Every row gives one point. To make a cloud, some directions were put in groups of two or more. Within a group, all points are equally far from the middle, so they leave a hole (a ring in 2 directions, a hollow ball in 3). The other directions are filled evenly. Then the cloud was stretched, turned, moved and blurred a little. Count the holes, and give their numbers of directions, smallest first.
In the rows, 128 means zero.

Cloud (20 x 3):
[[171  70  93]
 [159 102  83]
 [178 120 174]
 [ 94 123  75]
 [151  99 100]
 [152 163  36]
 [221 156 158]
 [233 174 136]
 [180 117  80]
 [176 116  91]
 [137 117 167]
 [116 155 119]
 [125 138  59]
 [127 138  70]
 [204 169 166]
 [188 110 163]
 [127 115  99]
 [129 200 145]
 [190 147 108]
 [103  69  83]]
Holes: 0

Cloud, 26 rows:
[[155 101 111 177]
 [161  87 191  85]
 [103  73 218 104]
 [ 45 107 110 151]
 [177  90 143  99]
 [ 36 128 157 143]
 [112  82 166  52]
 [ 87  59 187 159]
 [121 130 171 195]
 [169 116 104 148]
 [128 150  85 152]
 [114 155  79 124]
 [143 146  89 149]
 [174 143 130 106]
 [131 112 213 164]
 [ 79 153 124 184]
 [ 87 177 183  96]
 [132 133 210 156]
 [128 121 208 166]
 [161 133  99 146]
 [ 91 133 127  53]
 [ 95 105 123  52]
 [125  98 208 169]
 [ 91  69 214 118]
 [ 37  98 140 149]
 [ 98  87 116  59]]
Holes: 2 (2, 2)

Cloud:
[[170 104 163 109  89 136]
 [149 177 169 117  86 173]
 [162  71  74  95 121 134]
 [125  51  76 184 161  66]
 [139 147  64 155 130 169]
 [147 173  68 200  94 187]
 [161 161 134 161 152 203]
 [124  99 186  67 118 150]
 [115  61 180 116  51 167]
 [ 97 113 141  89 153 165]
 [ 60 109 172 210 115 163]
 [115 158 173  68 180 160]
 [131  59  98 165 171 152]
 [ 82 120 133 196  99 186]
 [146 202  83 114 166 143]
 [ 81 189 109  83  34 193]
 [ 84 140 187 110 138 139]
 [202 123 142 109 138 108]
 [ 76  93 101  68 111  63]
 [102  93 184 182  68 186]
 [ 71 134 134 183 156  94]
 [203 116 145 113  67 112]
 [118 143  63 128 147 155]
 [214 129 116 132 193 133]
 [132 153 116 146  30  79]
 [ 94 123  96 177  25 143]
 [134 144 216 144  79 128]
 [107 165 144 108  77 200]
 [190 103 164 107 125 151]
 [ 57 100 173 142  76 139]
 [142 138 219  67  85 143]
 [ 88 127  67 129 143 145]
 [164 126 110 140  69 145]
 [137 136 166 166  65  92]
 [ 80 143 112 101 136 103]
 [ 79 108 186 170  29 108]
 [127 132 190 135  64 153]
 [131 153 141  98 120 119]
 [164 159 118 172 106 183]
 [ 58  76 100 138 131 193]
 [189 152 140 108  83 136]
 [ 89  98  97 189  54 204]
 [121  77 152  29  65 163]
 [ 49 188 104 132 113 189]
 [102 176  82 194 104 147]
 [ 74 178 106 171 110 181]
 [100 119 160  49  83 124]
 [ 96 160 167 202 157 152]]
Holes: 0

Cloud (74 x 8):
[[133   8  99 153 108 101 142  94]
 [126  65 196  92  97 149  88 143]
 [157  85 102 180 142  55  96 110]
 [ 79 114 116 191 206 141 112 148]
 [ 65 113 188 140 124  75 122 103]
 [199 112 115  81  77 145 122 150]
 [108  73 138 164  56 122 119  91]
 [ 83 154 114 167 146 109 131 133]
 [ 80 105 186  92  84  73 137 102]
 [142 155 240 185 180  92 142  95]
 [163  87 211  83 214 113 175 168]
 [180 117 185  48  66 113 141 141]
 [ 94 171 119 122 134 153  93 163]
 [131 177 161 129 117 118  68 188]
 [161 128 126 164  66  72  48 161]
 [152 164 130  73  33  99 217 183]
 [139 101  81 105 111 135 154 176]
 [137 108 155 125  58 100 132 186]
 [199 149 144 211 139 142 112 113]
 [166  79 181  67  95 139 156  95]
 [101  44 212 138 132  96  85 156]
 [115  21 185 101 106 130  90 103]
 [164 166 221 142  96 145 172 109]
 [134 113 110 166 110 100 138 195]
 [171 162 198 139 101  70 146 185]
 [148  37 132  66  89 133  76 107]
 [130 119 190 109  94 104 175 141]
 [173  52 156  82 130 148 168 165]
 [ 79  87 194 186  97  87  71  98]
 [182 121  81  82 120 102  54 150]
 [ 21 108 109 121 105 153 113 118]
 [117 156 156 208 146  72  86 148]
 [176  27 190  88 134 108 178  87]
 [ 84  37 167 127 115 129 177  98]
 [ 79 114 144 184  64 119 117 130]
 [121  20 153 163  87  82 148  90]
 [159  43 165 162  80 138 144  71]
 [150 103  94 226  49 119 158  80]
 [157  32  67 169 120 166  76 173]
 [114 100  88 133 184  73 173  91]
 [122 164  88 170 176 159 176 117]
 [137  50  87 132 141 134 156 133]
 [ 35  50 140 144  99 124 111 129]
 [ 93  69 158 119 164 102  93 213]
 [117 168 166  88 147 119 170 110]
 [104 142  88 111 174  62 113 155]
 [197  57 136 135 108  60 152 159]
 [214 141 102 134  87 110 131 140]
 [142  71 196 110 161 112  55  88]
 [177  78 177 163 142 179  90 139]
 [137 109 188 164 120 100 116  95]
 [130 118 133 186 136  46 163 185]
 [133  59 140  99 131  61 190 142]
 [157 167 112 137  84 126 183 135]
 [ 76  78 164 172 184 129 129 113]
 [100 110 176  66 163 149  90 179]
 [140 140 173 146 159  98 148 119]
 [149 155 111 153  66 123  80 142]
 [168 119 106 131  53  19 113 139]
 [128  39 164 161  94 165 116 152]
 [118  89 205  59  56 121 110 176]
 [157  33 129 177  68 122 176 188]
 [ 95 114 178  99 124 146 136  97]
 [ 69  63 106  56  83  80 131 165]
 [171 145 166 181 114 132 172 210]
 [161  32 135 166  65 182 162 152]
 [184  65  87 145 159 142 139 129]
 [140  94 194  93 169  77  96 138]
 [181  92 181 109 154  84 122 119]
 [ 91 170 174 129  69 127 173 133]
 [123  26 204 118  75 173 111 198]
 [232 116 170 129 126 105 132 105]
 [ 70  84 123 114 145 129 142 129]
 [165  75 142 182  74  36 132 139]]
Holes: 0

Cloud:
[[108 163 120 148  72  81  83 160  73]
 [130 143  78 101 153 167  74  85 186]
 [150 133  86 112 196 149 132  79 155]
 [ 73  83 110 137  47 127 205 139 173]
 [106 186 150 111  91 136 151 151 106]
 [175  90 119 145 153 187  73 146 213]
 [183  72 124 159  89 136 129  76 192]
 [130  77 101  81 101 146 156 165  63]
 [120 103  85 203  82 138 132 176 136]
 [145  82 173 182 121  59  79 110 105]
 [158  27 112 170 121 147  79 142 197]
 [108 105 127  59 122  67  90 169 169]
 [107 148 153 109  67 114 135 181 127]
 [ 98  74 123  56 154 190 126 100 127]
 [159  62 103 196  90 170 120 125 133]
 [135 112 103  83 104 112  73 177  18]
 [108  69  98 140 159 117 148 115 235]
 [111 142 113 197 165 118 151 104 148]
 [ 39  96 113  99  65 149 100 197 144]
 [ 98 110  94 170 144  92  53  81 153]
 [105 100 170 168 135 129 140 119 215]
 [126 121  79 133 159 137  75 126 225]
 [201 131 162 170 111 159  54 129 158]
 [ 68  76 162  81 179 107  94 167  90]
 [ 94 144 127 102 128 142  11 216 130]
 [ 90 132 197 183  75 129  81  73 172]
 [ 61 121 105  69 118 153  62 204 149]
 [134  92  90 156  21  74 113 127 181]
 [157  79 175 210  88 110  88 157  85]
 [161 152  73 114  83 122  82 102 205]
 [130  82 148  71 121 164  77  79  91]
 [131 168  97 111  49 138 140 144 168]
 [180 113 175  70 195 169  91 148 108]
 [145 108 163  75 121 157  91  99 210]
 [ 89 155 192 136  52 138  77  93 165]
 [180 162 175  91 104 156  86 140 103]
 [139 103  60 161  63 202  89 183 160]
 [129  63  79 172 173 153  30 149 155]
 [119 161 120 136 149 179 150 225 176]
 [ 94  84 146  79  11 143  97  90 145]
 [166 143 108 135 106 104  52  71 183]
 [182  87 119 150 169 173   9 149 129]
 [133 105 192 139  91 142 220  99 162]
 [ 46 107 161  62 104 174 160 144 169]
 [111  73 140  62 122 167  45 191 124]
 [160 156 102 140  60 141 107 155  93]
 [184 144 108 104 103 157  25 157  64]
 [141 127 178 109  84  93  95 208 132]
 [206  77 107 111  84 168  86 215 139]
 [142 116 124 166 131 192 142 235 153]
 [135 145 120  56  76 172 150 172 140]
 [114 179 114 112  93 105  81 150 149]
 [109 147  92 131 160  80  68 187 147]
 [ 98  93  63 100  72 170 186 206 147]
 [183  75  97  90  75 126  67  85 145]
 [212 108 172 133 114 151  73  93 121]
 [ 35 144 100  92  73 136  79 134 191]
 [ 65 121 112  56  80 139  49 153 156]
 [ 83 112  97 123 157  55 108 184  98]
 [134 136 179  97 188 156  92 105 167]
 [136 134 114 141 118 214  38 142  77]
 [136  94  88 171 121 125 129  54 210]
 [171  72 143 172  76 137 139 190 167]
 [113  91 107 152 167 109 180  69 141]
 [172  57 146 108  91 112 191 163 157]
 [ 82  65 162 119  90 137 177  75 115]
 [106  58 180 149  98 158  88  83 118]
 [126  66 150 170 104 127 153 160  66]
 [223  91 169 151 130 125 122 158 115]
 [110 119 148 134  81 178 207 105  71]
 [146 151  64 112 173 146 109 219 135]
 [117 141 120 155 195 149  75 183 182]
 [128  31  56 141 127 173  62 162 127]
 [146  91 166 191 134 200  91  71 138]
 [107  95 176 138 110 190 110 173  93]
 [166 162  83 113 104 146  46  85 160]
 [132  61 136 140 134 194  54 112  84]
 [124 119  64 104  67  88 134  90 165]
 [ 94  77  73 107  94 170  71  55  93]
 [ 69 117  41 106 100 113  62 159 143]
 [121 162 149 104  83 166  82 157 205]
 [118 122 117 166 152 239 112 111 170]
 [127  86  87 168 144 203 119 176 103]
 [148 117 141  79 144  63  85 192 175]
 [157 102  66 174  63 154 114 198 148]
 [ 77 153  87 114  99 113  42 164  78]
 [ 66 108  96  78 153 122  49 144 131]
 [ 86 128 167 177 195 173  70 169 107]
 [190  92 103  80  85 133  94  89 188]
 [ 73 130 130  63 117 102 188  86  95]
 [147  93  92 119 194 200  77 170 169]
 [130 106 192 178 169 108 127 150 156]
 [167 107  62 153 115 102  84  93 133]
 [ 68  99 116 226 109 171  78 108 160]
 [ 56 120  75  61 148 120 153 142 206]
 [195 113  73 120 159 144  53 148 143]
 [153 144 129  79 117 128  37 130 174]
 [ 66 142 151 187 167 129 163 139 123]
 [ 84  85 146 176  60  84 119 117 161]
 [ 45 118 127  91 102  95 132 156 190]
 [127 129  62 160 121  78  49 158 160]
 [141 132 116 151 119 225  96 173 154]
 [162 119 106 151 108 142 157 214  75]
 [ 77 138  98 133 169 186  94 203 129]
 [ 92 175 149 148 165 142  79 194 123]
 [146 121  93  72 109 168  69 159  73]]
Holes: 1 (6)

Cloud:
[[107 128 135  55 194 163 172  66  54]
 [131 108 104 143 164 160 192 176 150]
 [151 153 103 156 175  79 178 110 193]
 [166 161 135 113 171 111 187 172  64]
 [109 165  84 118 152  41  76 147 146]
 [137  55  66 124 122  93 108 148 182]
 [141 162  46 110  91 148  72 175 117]
 [116  96 125  33 154 144 180  99  75]
 [ 79  84 127  86 174  80 159 109 196]
 [111 136 145 156 127  90 176 213 159]
 [103  89 183 107 216 112 102 140 216]
 [ 81 106  87  96 175 119 147 122 205]
 [ 88 100  85  53 154 129 160 218 159]
 [163  89  93  47  80 172 109 138 157]
 [121 138  75  83 114 117 140 212 157]
 [122 104  62 168 139 170  88  33 169]
 [176  84  99 119 131  93 210 132 156]
 [138  65 147 154  75 115 126  92  84]
 [152  46  83 132 126  92 107 105 129]
 [120 156 134 144  96 109 199 126 157]
 [ 91 156 114 161 174  54 166  64 148]
 [145 173  35  86 136 177 107 123  76]
 [142 119 142  97 166  77 118  94 169]
 [208 103  62  98 212 167 119 164 178]
 [187 153  75  41 116 193 151  69  86]
 [145  62 182 128 137 171  87  83 133]
 [ 92 161  30  41 155 204 115 100 111]
 [117 163 110 179 124 124 116 168 138]
 [116  67  67 185 184 125 162  76 111]
 [107 134  96 114  72 172  95 130 153]
 [ 56 138 142 153 116  37 165 158 130]
 [155  96 133 173 163 146  95 114  83]
 [173 191  75  63 177  97 117 136 144]
 [ 78 135  54 101 127 103 135  62 124]
 [110  31 108  91  84 146 136  80  91]
 [140 125  92  61 115 170  64 104  63]
 [125 184  59  83 146 156 137 185 121]
 [123 107 126 162 187  93  94 132 145]
 [ 68 192  40 106 102  59  92 118 177]
 [ 69 144 137 121 204 134 132 125 111]
 [153  87  91  99 178 103 154 130 161]
 [180 128  88 226 161  94 150 131 143]
 [183  78 200 155 159 109 104 118 151]
 [137  93 122  33 219  88  89  82 151]
 [ 85 114  94  57 116 136 124 147 198]
 [142 115 171  99 114 193  77  77 129]
 [170 131  87 127 161 147  89 160 223]
 [121 230 101 175 130  61 105 171 146]
 [168  76 116 116 173 182  80  59 128]
 [103 160  56  90 128 102 140 125 163]
 [ 64 168 149  93  98  90 203 179 157]
 [118 151 147  91 164 183 153  75 189]
 [112 104  89  74 129 184 190 198 133]
 [157 169  46  62 167 123  99  73 163]
 [178 192  51 118 225  99 146 151 119]
 [119 110 124  84 174  72 155 148 156]
 [181 128  88  28  86 153 120 118 133]
 [173 136 141 154  93  88 142 122  90]
 [110  49  53 100 125 145  91 131 101]
 [124  71  79 152 129 131 166  79 113]
 [166 167  52 146 188 167 103 139 112]
 [ 84  77  46 142 118 101  87 146 100]
 [154  65  87 181 184  78 140  93 207]
 [103 198 137  89 149 120  82 197 136]
 [105 171 160 105  94 112 178 125 134]
 [111 144  71 146 165  62 141 112 177]
 [179 163  57 138 161 155 141 125 166]
 [176 140  73  79 140  77 157 129 113]
 [193  84  98 108 119  70 147 120 194]
 [ 67 199  61 195 157 113 146  89 149]
 [156  95 174 108 198 126  81  59  68]
 [184 144 102 132 162 222 101 109 152]
 [172 109  58  89  96  84 211 151 169]
 [176  78  41 173 179  85  91  89 177]
 [ 83 124 135 182 120  87 142  91  89]
 [143 154  20 121  85  55 196 151 147]
 [137  74 139  62 149 140 140  82 146]
 [ 87  76  80  87  95 173 119 101 166]
 [101 117 136  85 105  58 152 124  87]
 [176 124  43  98 107  92 154 178 155]
 [198 175 129  59 174 129 174 107 162]
 [156 143 146  90  96 140 124 208 112]
 [149 136  58 102 208  66  91 150 164]
 [106 114  88 134 124 148  91 142 221]
 [136  65 112 157 169 103 101  38 115]
 [101 109 144  46 107 173 153 130 128]
 [ 95 188 118 141 113 139 179 201 126]
 [100 152  90 141 177  46  73  62 167]
 [182 159  69 180 200  92 113 117  88]
 [156 111 205 101 200 129 159  99 105]
 [167 100 106  35 118 125 183 112  26]
 [182  86 175 163 111  95 113  90 115]
 [ 94 176  88 104 183 105  75  73 184]
 [142 159  78 160 195 119 126 183 229]
 [152  73 105 114 113 138 181 149  56]
 [160 164  81 160 172  84 125 109 214]
 [147  90  80  87 220 202 157 132  99]
 [ 74  72 124 149 108 147 171 174  93]
 [127 130  81  95 156  34 120  64 144]
 [204  98  45 124 164 133  71  45 158]]
Holes: 0
